Each row is a point. The ring and each string are closed loops that go straight from each point to the next, and from the last back to the first. Before rounding, they use only three directions, however many columns there are. How many times does the string pass through the ring? Passing back the other way cancels.

Ring (7 x 4):
[[ -0.8 -21.1  -0.2  14.8]
 [  4.6  -0.9  19.4   2.0]
 [  6.7   9.1  23.1  -8.5]
 [  5.3  17.2  16.1 -15.7]
 [ -0.5   6.1  -4.6  -8.5]
 [ -2.9 -14.2 -14.5   2.3]
 [ -2.9 -26.2 -12.4  12.1]]
String (23 x 4):
[[  6.4 -12.4  20.6   2.4]
 [  7.4   3.9  30.3   0.0]
 [  6.7  11.4  27.5  -4.5]
 [ 11.3   8.4  33.4 -16.5]
 [  9.1   7.2  24.5 -16.8]
 [  3.4   5.3  10.9  -6.3]
 [  1.7  13.0   9.9  -4.5]
 [  3.5  25.6  13.6 -15.5]
 [  4.4  24.7   9.3 -24.4]
 [  2.5   7.6   1.8 -15.1]
 [  1.3  -0.9   0.4  -6.1]
 [  0.1  -0.2  -1.0  -2.7]
 [  0.2 -11.0  -6.9  -4.3]
 [ -4.0 -23.5 -25.2  -0.4]
 [ -5.4 -24.3 -24.5   7.5]
 [ -3.7  -7.4  -8.8   9.0]
 [ -1.0 -13.3  -4.4   5.5]
 [ -0.6 -23.7  -6.4   7.8]
 [ -1.5 -35.4  -8.9  15.5]
 [ -2.9 -29.8  -4.7  24.0]
 [ -1.7 -10.9   3.8  17.5]
 [  0.7  -5.7   6.5   6.7]
 [  3.0 -10.9  10.1   4.0]]
Times through: 1
String (27 x 4):
[[  0.5 -27.9  -2.8   9.6]
 [  0.6 -11.9   2.2   5.5]
 [ -0.9  -5.5   4.6  11.8]
 [  1.5  -6.6   5.7   3.0]
 [  3.0  -9.9   8.4   1.4]
 [  2.2   1.6  12.6   3.2]
 [  5.7   7.3  25.3  -0.2]
 [  9.7   6.8  32.5  -9.4]
 [  8.3   4.2  24.7 -11.2]
 [  3.5  -1.2   9.8  -4.3]
 [  3.5  10.0  14.9  -4.9]
 [  4.4   0.9  12.4  -6.5]
 [  9.4   6.3  26.0 -15.7]
 [  5.5   1.0  15.8  -7.5]
 [  2.7   4.0  11.6  -1.8]
 [  4.5  11.3  22.4  -0.9]
 [  2.6   1.7  12.7   1.4]
 [  1.1   3.2  10.8   5.2]
 [  2.1 -10.1  15.4  14.3]
 [  1.9 -26.9   8.0  15.8]
 [  1.0 -18.8   2.4   8.2]
 [  0.3  -9.5   1.9   5.2]
 [ -3.6 -16.1  -5.1  18.6]
 [ -4.5 -38.5 -14.1  24.5]
 [ -1.5 -33.4  -9.3  13.9]
 [ -2.1 -39.2 -11.7  17.1]
 [ -3.1 -45.9 -13.7  23.1]]
Times through: 3

Ring (7 x 8):
[[ 11.1 -11.8 -11.4  -6.4  28.4  -9.5   4.8   5.9]
 [  3.1 -14.5 -14.6  -4.6  31.7 -14.7   7.1  10.1]
 [ -6.3  -4.9 -11.3   6.3   2.3  -9.9  -2.4   5.9]
 [ -8.5  10.4   0.6  15.2 -30.9   0.7 -11.9  -4.5]
 [ -8.5  13.8   9.2  12.6 -25.9   0.4  -5.7  -6.6]
 [  0.8   7.5  10.8   1.7   1.3  -3.1   4.9  -4.5]
 [ 12.2  -2.4  -1.0  -4.1  14.9  -3.5   3.0  -1.0]]
String (27 x 8):
[[  7.4   6.8   3.7   4.2 -10.4   2.5  -5.3  -6.3]
 [  4.5   4.1  -0.7   5.3  -9.5   0.2  -6.1  -3.6]
 [ -1.6   3.9   6.8   1.3   6.8  -6.4   6.4  -1.3]
 [  1.8   2.5  -0.2   3.9  -2.4  -3.1  -1.9  -1.6]
 [ -2.4   4.5  12.7  -2.1  16.6  -8.9  13.6  -1.2]
 [  1.1   4.3  17.5  -6.8  27.3  -9.8  19.8  -1.8]
 [ 13.5   4.6   4.8  -0.8   0.2   2.3  -1.6  -6.4]
 [ 13.2   2.2  -2.6   2.0  -5.9   3.0  -7.6  -4.9]
 [  6.6   0.1  -3.9   2.6  -1.0  -1.8  -4.1  -1.4]
 [ 10.7  -3.3  -7.2   0.0   5.2  -2.2  -3.8  -0.2]
 [  4.2  -4.0  -5.8   0.1  10.5  -6.6   1.0   2.3]
 [  1.5 -16.9 -11.6  -9.1  47.1 -19.6  15.9  12.6]
 [ -1.5 -19.6 -14.8  -8.8  50.6 -22.5  16.9  15.3]
 [ -5.0 -12.1  -8.7  -3.9  34.7 -18.6  13.3  11.0]
 [  2.4  -3.5  -8.8   3.5   2.3  -5.4  -3.7   2.3]
 [ -3.5  -7.2  -8.0   0.5  17.9 -12.7   5.5   6.9]
 [ -8.6 -16.5 -15.0  -3.1  38.1 -22.2  13.0  15.1]
 [ -5.7 -17.9 -18.5  -3.0  36.3 -20.7   9.8  15.1]
 [ -7.3 -23.5 -19.5  -7.9  55.3 -27.3  18.6  19.8]
 [  4.8 -14.8 -18.3  -2.8  25.2 -12.5   2.1   9.7]
 [  6.2  -3.3  -8.8   2.5   1.7  -3.5  -5.0   1.1]
 [  2.2  -8.3  -6.8  -3.2  24.4 -11.8   7.5   6.1]
 [  8.6 -13.3  -9.0  -9.1  39.3 -13.6  11.6   7.9]
 [ 21.0 -11.3  -8.8 -10.7  32.3  -5.6   5.1   2.7]
 [ 10.0  -7.1   1.1 -10.0  36.5 -10.7  14.3   3.3]
 [  5.8  -2.7   7.2  -8.4  32.6 -10.7  16.4   1.6]
 [  9.6   5.4   9.6  -2.4   7.3  -1.0   4.8  -5.6]]
Times through: 3
String (25 x 8):
[[ -3.4  17.9   5.6  18.4 -48.9   9.2 -19.3 -11.4]
 [-14.7  17.2  17.0  12.6 -22.9  -2.3   0.7  -6.9]
 [ -9.1   8.4  10.8   5.7  -2.4  -6.7   5.9  -2.3]
 [ -2.8   2.8   2.4   3.7   1.9  -6.1   2.5  -0.3]
 [  4.8   9.1   1.5   9.2 -23.9   5.0 -11.8  -7.4]
 [ -9.1  17.5  20.9   8.3 -15.6  -1.3   4.3  -8.6]
 [-12.4  12.6  17.6   6.3  -4.0  -6.8   9.0  -4.1]
 [ -9.0   7.5   9.1   5.9  -2.4  -6.9   5.1  -1.7]
 [  0.2   7.5   0.8   9.2 -19.1   1.3  -8.7  -4.8]
 [ -2.7  16.7   2.7  18.8 -49.9   9.4 -21.2 -10.8]
 [-12.6  14.8   1.6  20.5 -45.5   3.3 -17.0  -6.5]
 [ -6.8   8.6  -6.6  18.0 -39.0   2.9 -19.2  -4.0]
 [  1.4   3.7 -10.5  12.9 -28.2   3.0 -18.2  -2.9]
 [ -3.5  -2.4  -4.0   3.0   7.8  -9.1   2.5   3.4]
 [ -9.9 -13.2 -12.6  -0.9  30.8 -20.2  11.1  13.1]
 [ -9.2 -21.5 -19.5  -5.2  47.8 -26.0  15.6  18.8]
 [  1.1 -13.8 -18.3  -0.6  21.6 -13.1   1.4  10.0]
 [  4.8  -0.7  -7.8   5.0  -5.8  -1.7  -7.6  -0.4]
 [ -4.4  -9.8  -9.0  -1.4  25.6 -15.6   8.7   9.1]
 [-12.5 -19.0 -15.2  -4.6  47.2 -26.7  18.1  18.1]
 [ -9.0 -11.9 -16.9   3.4  17.1 -16.4   2.7  11.7]
 [ -0.7   0.1 -11.3  10.2 -16.5  -1.6 -12.6   0.4]
 [ -1.8   1.9  -4.6   7.6  -9.5  -3.3  -6.1  -0.3]
 [ -9.2   3.6  -0.5   8.6  -7.4  -6.8  -1.3   0.9]
 [  1.6   5.6  -2.4   9.1 -18.9   1.4 -10.4  -4.0]]
Times through: 0

Ring (6 x 11):
[[-12.5   9.9   6.5  12.5  -2.8  -8.1  10.3  -1.6  15.1  -3.6  -5.5]
 [ -8.9 -13.4   6.6  27.4  10.3 -19.7  -3.0   7.8  11.3  -4.6  -8.1]
 [ -4.4 -16.2  -4.8  30.6   8.5 -22.6 -18.6  10.3   8.7 -11.2  -7.2]
 [ -2.8   6.4 -10.3   8.9  -9.8   2.9  -7.2  -2.6   2.7  -7.5  -4.7]
 [ -5.3  18.5  -1.3  -6.4 -17.2  22.4  15.0 -12.1  -0.9   2.8  -4.7]
 [-10.4  26.9   3.9  -7.5 -17.9  18.0  23.0 -13.5   6.8   2.6  -4.0]]
String (28 x 11):
[[ -8.5 -25.2   9.5  35.5  18.2 -27.0  -6.8  12.7  10.9  -4.2  -9.6]
 [ -9.0 -25.7  13.1  33.6  18.7 -23.4  -1.6  11.5   9.5  -0.9 -10.1]
 [-11.5  -8.2   3.6  31.4  10.0 -30.8  -8.1   9.9  19.4 -11.2  -6.8]
 [-13.0  -8.9  11.7  27.9  11.3 -24.4   3.4   7.5  17.4  -4.4  -7.9]
 [-10.9  -6.8  17.2  14.9   6.2  -1.8  18.3   0.0   6.5   6.8  -8.9]
 [ -9.6   3.8   8.1   9.9  -2.1   1.1  12.8  -2.9   7.3   1.6  -6.8]
 [-11.8  20.2  -0.1   6.7 -10.5  -3.8   8.3  -5.0  15.6  -6.8  -3.8]
 [-14.3  38.6  -2.1  -3.7 -20.8   2.9  15.7 -11.6  19.5  -8.0  -1.5]
 [-14.0  45.8   4.5 -18.6 -27.7  25.5  34.0 -20.6  11.2   3.0  -2.0]
 [ -8.4  16.8  11.8 -10.1 -14.0  29.4  32.1 -14.8  -2.4  12.5  -6.5]
 [ -7.0   6.1   5.4   3.8  -6.7  11.3  14.0  -6.2   1.7   3.8  -6.5]
 [ -6.7   4.9   4.4   5.4  -6.0   9.2  11.7  -5.2   2.1   2.7  -6.5]
 [ -8.0  22.0  -7.1   2.7 -15.4   3.2   3.0  -7.0  10.4  -8.0  -3.1]
 [ -7.6  34.7  -8.2 -10.3 -25.5  19.0  12.3 -14.8   6.6  -4.4  -1.9]
 [ -5.7  28.9   5.8 -23.1 -25.6  46.1  35.6 -22.3  -8.3  14.1  -4.9]
 [ -6.2  18.2  10.4 -15.7 -17.7  39.3  34.4 -17.9  -7.9  15.4  -6.5]
 [ -7.0   6.8   5.7   2.8  -7.3  12.6  15.1  -6.8   1.3   4.3  -6.5]
 [ -9.0  20.0  -4.9   4.9 -13.1   0.2   3.9  -5.8  11.8  -7.7  -3.4]
 [ -8.5  11.9   1.0   5.9  -8.5   3.5   8.6  -5.1   7.7  -2.2  -5.1]
 [ -9.2   7.4  12.9   0.5  -6.0  15.9  24.9  -8.5   1.5   9.2  -7.3]
 [-12.0  13.9  10.9   2.7  -7.1   7.2  22.4  -7.5   9.1   4.0  -6.0]
 [ -8.7  -1.1  11.8   9.1   0.0   5.7  16.8  -3.3   3.3   6.0  -7.9]
 [-10.5  10.2  -1.3  15.2  -4.3 -12.6  -0.3   0.2  15.8  -9.4  -4.6]
 [ -7.6  -0.1   4.3  12.7  -1.1  -1.1   6.1  -0.9   5.8  -0.6  -6.8]
 [ -8.0 -11.0  10.4  18.9   6.8  -5.7   7.2   2.8   5.1   2.4  -8.6]
 [ -6.9  -6.8   7.7  14.5   2.6   0.1   7.7   0.2   3.0   2.6  -8.0]
 [ -8.1   3.3  -2.1  16.8  -2.1 -10.8  -3.4   1.5  11.4  -8.1  -5.4]
 [ -9.3  -6.9  -3.0  31.4   7.4 -31.1 -15.5  10.2  18.4 -14.9  -5.9]]
Times through: 3

Ring (7 x 14):
[[ 11.0  -0.7 -21.4 -14.4  16.7  -4.5   8.6  -0.9 -23.5  -4.1   6.4  14.8
   -7.9   8.8]
 [  6.0  -2.2  -2.3  -8.3   5.9 -11.3   0.6   4.3 -13.5   4.4  -2.4   4.7
    0.8   0.2]
 [  2.8  -0.5  16.7   1.6  -1.0 -15.6 -10.8   2.3  -2.2  11.2 -14.0  -7.1
    6.1 -11.5]
 [ -2.8   2.4  29.5  12.0  -4.5  -8.9 -15.9  -7.1  11.3   8.5 -24.5 -16.2
    8.6 -14.2]
 [-12.2  -0.1  23.3  11.1  -5.7   9.8  -0.6 -12.2  18.1  -7.2 -22.3 -11.9
    9.8   6.3]
 [-11.2  -2.3   0.4   0.5   2.1  20.7  16.2 -12.5   7.9 -19.7  -9.3   2.2
    3.7  25.0]
 [  4.6  -0.6 -20.0 -10.9  15.1   7.2  14.0  -7.2 -15.3 -12.8   3.6  13.6
   -6.7  17.6]]
String (30 x 14):
[[  9.7   3.8  24.4   6.4   1.1 -27.6 -25.7   0.5  -3.9  22.1 -19.4 -13.3
    4.1 -29.7]
 [  6.9   3.1  14.4   3.7   4.3 -16.0 -15.2  -3.7  -4.2  11.3 -15.1  -7.5
    1.6 -16.4]
 [ -2.0  -0.6  10.5   1.7   0.9  -1.9  -1.4  -4.4   1.6  -0.4 -12.6  -3.9
    4.6   1.4]
 [ -9.6  -1.7  25.5   8.4  -7.9   0.2  -4.0  -4.4  13.9   0.5 -20.9 -12.1
   11.7   0.4]
 [ -7.6   2.2  41.2  17.7 -10.4  -8.2 -19.4  -8.0  20.3  10.0 -31.3 -22.9
   13.3 -16.8]
 [ -3.4   5.5  42.7  20.6  -7.0 -11.8 -26.5 -12.1  19.1  13.3 -33.9 -25.3
   10.4 -25.1]
 [  0.8   4.1  22.3  10.5   1.0  -7.6 -15.2 -10.5   6.7   6.4 -21.8 -12.9
    4.1 -13.7]
 [ -1.1   1.1  11.7   4.0   2.3  -1.4  -4.1  -7.8   2.7  -0.5 -14.6  -5.4
    3.3  -1.2]
 [ -9.7  -2.4  12.2   3.3  -2.9   8.9   6.1  -6.9   9.4  -8.6 -14.1  -4.3
    7.7  12.3]
 [-26.0  -4.8  23.6  11.2 -12.8  28.5  15.7 -13.7  29.8 -21.9 -22.3 -10.3
   15.7  28.3]
 [-31.3  -5.4  21.6  12.3 -13.3  39.6  22.8 -18.4  35.1 -30.8 -22.6  -9.2
   16.1  38.5]
 [-10.3  -0.2   6.8   5.0   1.7  18.0   9.5 -15.4  11.0 -16.4 -14.1  -2.6
    3.9  17.8]
 [-17.3  -3.1   1.4   2.6   0.0  30.7  22.0 -16.5  14.7 -27.3 -11.0   1.7
    5.5  33.9]
 [-22.1  -5.9  -6.4  -1.5  -0.3  40.8  34.0 -16.3  15.2 -36.6  -6.2   7.3
    5.9  48.5]
 [-13.3  -4.8  -5.5  -3.7   1.8  24.7  23.8  -9.9   6.1 -24.1  -4.9   6.7
    4.2  33.7]
 [ -2.3  -1.4  -3.7  -3.6   6.2   7.7   9.6  -7.1  -3.0 -10.4  -5.4   4.5
    0.5  14.4]
 [  4.7   0.8  -8.3  -5.5  11.5   1.0   4.7  -7.1 -10.6  -5.9  -3.1   6.3
   -3.9   7.2]
 [ 12.5   2.0 -24.4 -12.4  21.0  -0.5   7.8  -7.6 -23.3  -7.4   5.6  15.0
  -11.5   8.8]
 [  5.7   0.6  -6.5  -5.5  10.7  -2.5   2.5  -5.2 -11.3  -2.9  -3.5   5.4
   -3.3   4.1]
 [ -1.1  -2.2  -4.3  -5.6   5.8   4.2   9.3  -3.7  -5.6  -7.9  -3.9   5.4
    0.9  13.1]
 [ -0.5  -4.2 -14.1 -11.5   8.1   6.8  16.7  -1.0 -11.1 -11.7   2.7  11.9
   -0.8  20.9]
 [ 14.2  -2.4 -32.5 -21.7  20.1  -5.8  14.3   3.6 -32.3  -5.2  14.2  22.1
  -10.4  13.7]
 [ 19.0  -0.3 -27.4 -19.5  20.8 -15.4   4.6   4.6 -34.5   3.3  11.4  18.4
  -11.1   1.4]
 [  7.3  -5.2 -19.3 -18.2  10.4  -6.7  13.2   8.3 -23.1  -2.4   8.7  15.9
   -2.5  13.4]
 [ -1.2  -4.9  -3.4  -8.8   2.5  -1.0  10.1   3.7  -8.0  -4.0  -1.7   6.3
    3.7  12.8]
 [  1.5  -1.4   2.3  -3.6   4.1  -4.2   1.5  -1.2  -5.8  -0.2  -6.9   1.4
    2.1   3.3]
 [  2.7  -0.5   3.8  -2.4   4.6  -6.1  -1.4  -1.9  -5.8   1.6  -8.1   0.1
    1.7  -0.1]
 [ -3.3  -3.6   9.8  -2.0  -2.2  -4.3   2.0   2.4  -0.3   1.0  -9.7  -1.9
    7.3   4.4]
 [ -3.2  -3.7  18.1   0.4  -5.9 -10.7  -4.1   5.3   2.0   7.4 -13.4  -6.5
   10.2  -3.1]
 [  2.2  -0.6  25.3   4.4  -5.0 -21.1 -16.4   4.8   0.9  16.8 -18.0 -11.9
    9.3 -18.1]]
Times through: 2
